Each row of a before or after table is a point. One or more steps were done to the points. Then noise was added and the rows were shuffled. The steps act on how far a point lies along the listed directions, d1 being the first. What was done? A step turns or swaps two directions, mirrors them in a line or flattens them onto one, adds a multiple of one to another, or multiplies one. Angles are multiples of 10 degrees, from the lower direction toward the higher: turns from -170 to 170, lines from 10 to 170 but not 90. Use the fewest steps. Two steps may share a direction if one is a turn and the other turns, adds or multiplies; they go together, in the order done. Otherwise the lowest direction goes first.

Directions:
(1): [-44 -38]
(2): [ 38 -44]
Before (8 x 2):
[[-30 -49]
 [-36  27]
 [  4 -31]
 [ 46 -27]
 [ -5 -36]
 [-59 -49]
 [-10  62]
 [-53  -2]]
After (8 x 2):
[[-19 -36]
 [ 11 -17]
 [-68  -3]
 [-51  29]
 [ 81   4]
 [ 22 -12]
 [-62 -50]
 [-79 -22]]
Steps: add -1 times d2 to d1

Directions:
(1): [-32  30 -10  33  71 -44]
(2): [ 33 -44 -60 -27   4 -53]
(3): [ 18 -16 -53  48  24  62]
(4): [ 47   2  22  71 -33 -36]
(5): [ 36 -50  56  -9  55   9]
Before (10 x 6):
[[ 19   2  -5   1 -26 -15]
 [-16  13  -4   6   8  17]
 [  0   6 -75 -20   5 -45]
 [ -8  36 -10  69  31  22]
 [ 34 -17 -52  31   3 -24]
 [ 12  10  -8  75 -13  14]
 [-34  37   6  19 -22  -4]
 [ 15  -2   0  14  34 -18]
 [-28  29 -59  36 -22  37]
 [ 22 -14  27  33  24   1]]
After (10 x 6):
[[-36  61 -11  96  82  -9]
 [ 27 -11 -46  38  16 -26]
 [  2  18   0  82  -5  17]
 [ 26  -3   0  -4 -42   0]
 [ -1  14  -1  29  67 -36]
 [ 12  -6  32  40  40  -5]
 [ -9  13 -82  -8  31 -64]
 [-27  29 -64  36 -22  34]
 [-40  43   7  26  -7 -15]
 [-18  18  -9  10  19  12]]
Steps: multiply d1 by 2.5; add -0.3 times d4 to d2

Directions:
(1): [ 36   9  26  -8  85 -29  42 -55  13]
(2): [-27 -51   7  30  -8 -12  80  12 -64]
(3): [ 52  34  21  45 -55 -69  22  16  24]
Before:
[[  0 -13   5  27  -7  -7  34  -2 -21]
 [ 53  14  28 -17  65 -21  32 -51  16]
 [ 36  18   1 -29  54  -2 -23 -44  29]
 [  6  25 -15 -17  -1  35 -53  14  -1]
 [-13 -16  -3  -8   6  23  14   5 -16]
 [ 58   9  26  23  36 -54  73 -43   2]
 [-26   6 -10 -10 -19  15 -29  35  -1]
 [ 17  16  15 -36  95  -6   6 -71  -1]]
After (8 x 9):
[[-24  -3  -9   1 -27   4  -9  42 -12]
 [ 39  48  15 -29  56 -17 -33 -56  33]
 [  3  23 -10   4 -28  22 -43  28 -10]
 [  3  -8   3   4   1   3  25   3 -10]
 [  0 -12   8  22  13  -2  30 -14 -19]
 [ 52  36  20 -32  60  -3 -11 -48  38]
 [ 38  31  -7 -25  23   1 -50 -24  41]
 [ 46  18  13 -13  71 -16  24 -55  16]]
Steps: turn d1 and d2 by -30 degrees; multiply d3 by 0

Directions:
(1): [ -7  22   1 -33 -31  10  95 -14  10  61 -42 -23]
(2): [ 33 -30 -58 -53   8   4  15 -47  16  10  42  71]
(3): [-41  36 -31 -24 -82 -68 -23 -23   1 -31   4  -6]
Before, 13 rows:
[[ 25 -10   4  20  41  32 -12  18  -3   1  -6   0]
 [ -4  20  18  10   2   1  17   9  -5  20 -33 -48]
 [-33  24   6   4 -44 -23  25  12  -2  17 -25 -36]
 [  2  -6  27   1  11  27  44  25  -6  33 -34 -25]
 [  2   0 -27 -34  -2   2  40 -26  18  32  11  38]
 [ 38 -34  30  12  72  86  40  10  18  49  -8  -5]
 [-16 -15 -19 -22   2  12   1 -35  -1   1  18   2]
 [  3  -7   7   1  29  57  59  13  22  47 -21 -15]
 [  1 -15  12  -1  16  32  44   4   7  29 -19  -2]
 [ 18   7 -58 -95 -67  -4  54 -60  12  17  23  65]
 [  4  13 -30 -33 -28   0  69 -27  -5  21  -1   3]
 [-23  37  41   8 -39 -21  23  35   6  -3 -38 -31]
 [ 18 -11 -38 -47  10   3  36 -52 -14  22  13  44]]
After (13 x 12):
[[ 15 -12  -9  -9   0 -22 -45   7  11 -44  35  52]
 [ 17  -3 -45 -38 -15   1  50 -35  -4  10  22  28]
 [ 11 -30 -13 -11  20  22  14 -10  10   8  11  30]
 [ 18 -29 -31 -14  37  42  13  -9  26  13  25  36]
 [ 23 -16 -24  -4  27  -5 -40 -14  -1 -16  24  18]
 [ -3   8 -17 -30  -8   4  53 -21  17  40  -3  22]
 [-25  -3  -3 -16  -6  14  21 -26  -3  13  -2 -21]
 [  1  12 -12 -38  -7   6  70 -38 -16  44 -22   4]
 [ 33 -32   9   0  54  65  17  -2  20  29  10  12]
 [  1 -19 -36  -9  -7 -20 -33 -11   2 -19  36  33]
 [  6  25 -27 -83 -73   8  94 -42  10  44 -14  23]
 [ 15   0   7  19  26  23  -6  20  -3   3 -15 -12]
 [ 24 -38 -17 -16  30  16 -13   0  -1  -6  23  39]]
Steps: swap d1 and d2; multiply d3 by 0.7
